Rows are points. The last column is the point's height on a tilted bowl or saddle (a function of degree 2), plus a little noise. Along how many of its main directions does it bend up, bend down or stay straight?

Points, 17 rows:
[[  30   15  -35  -14]
 [  -9   23   15   -4]
 [ -60  109  -38  -67]
 [ -26   30   28   -9]
 [  27   33   63  -50]
 [  20  -27   34  -26]
 [   2    0  -43  -10]
 [  50   38  -19  -29]
 [  -5   25   21   -8]
 [  34  -20   -9  -16]
 [ -35  -62   47  -58]
 [ -12   74    4  -25]
 [  39  -11   11  -20]
 [ 120  -72  -24 -114]
 [  39  -26  -59  -33]
 [   8  -18  -68  -28]
 [ -12  -10  -16   -4]]
Directions: 0 up, 3 down, 0 straight

Points (22 x 5):
[[  4 -70 -31 -38  14]
 [ 32 -74 -31  14  43]
 [-73  15   5 -60  65]
 [ 13  13  16  33   1]
 [ 20 -15  39 -11  -1]
 [ 39 -44 -29  18  26]
 [ 51  31  24  38   8]
 [ 43 -25 -12  24  14]
 [ -8  22  -8 -16  10]
 [-16   9  19 -53  15]
 [  3 -53  30  -9  10]
 [  6 -78  60 -21  35]
 [-47  59 120  -5 111]
 [ -1  14  25   1   2]
 [-18 -33  77  -6  36]
 [ -2  26  45  24   7]
 [ 35  77  63  53  29]
 [-74 -52  -1 -26  50]
 [-87  -8  23  47  43]
 [-81 -89  42  -5  94]
 [-17 -16   3  39  15]
 [ 64 -11 -13 -19  -3]]
Directions: 3 up, 0 down, 1 straight

Points:
[[ 13  -6 -26  14 -25  17 -13]
 [-12  -4 -27 -22  44  22   1]
 [-39  23 -18  -7  53 -20   2]
 [ 76 -24 -33 -29 -69 -50  11]
 [-60 -10 -17   9  22  41  34]
 [ -3  33 -29 -14 -47 -43 -15]
 [-23  34  22 -17  12   7   6]
 [-23 -70 -68 -86 -84  10  35]
 [  8 -12 -70 -63 -40   8 -19]
 [  8  -8  35  14 -22  79  49]
 [ 15 -24   4  51  57  -2  54]
 [ 33 -48   5  26   7  27  18]
 [ 23 -63  14 -30 -63  72  34]
 [-49   0  64  69 -71 -47  76]
 [-65 -31   3  16 -56 -51  48]
 [-11 -25   1 -54 -22 -43  -2]
 [ 34  42 -13  52 -13 -84  36]
 [  4  94  60 -59  15  39  55]
 [-96 -29 -43  15  29 -11  45]
 [-42 -49  53 -62 -21  34  77]
 [ 19  51 -36  46  -1  -2  10]
 [ 75  -6 -57  17   6  33  33]
 [  5  50  57 -51 -28  15  33]
 [ 72 -21 -93  13  -9  15  26]
 [-14 -49 -52  43   2  29  16]
 [ 49  28  -7 -37 -48  46   7]
 [112 -41  29  26 -30 -45  57]
 [ 14 -12 -21  54  53 -56  44]
 [ 37 -83 -54 -25  34  41   6]
 [-33  38   3  74  34   9  59]
 [-50 -35  23   0 -45 -14  27]
 [ 42  -7  24  44  14   1  33]
 [ 24   1   6 -62 -36  -6  -5]
 [-52  47   7  37 -31  54  26]
 [ 23  45  81 -48   5  -3  59]
 [-28   1  79  12  13   2  70]
 [  4  41  28  22  -2 -25   6]
 [ 13 -61  44   6 -19  29  30]
 [-63  19 -86 105 -56  -9  94]
 [ 11  41  44  14 -32  42  21]
 [ 27 -80 -60 -13 -15 -15 -23]
 [-56  15 -31 -42 -34 -10  -1]
 [  9 -18  72 -54  -2  52  89]]
Directions: 4 up, 0 down, 2 straight
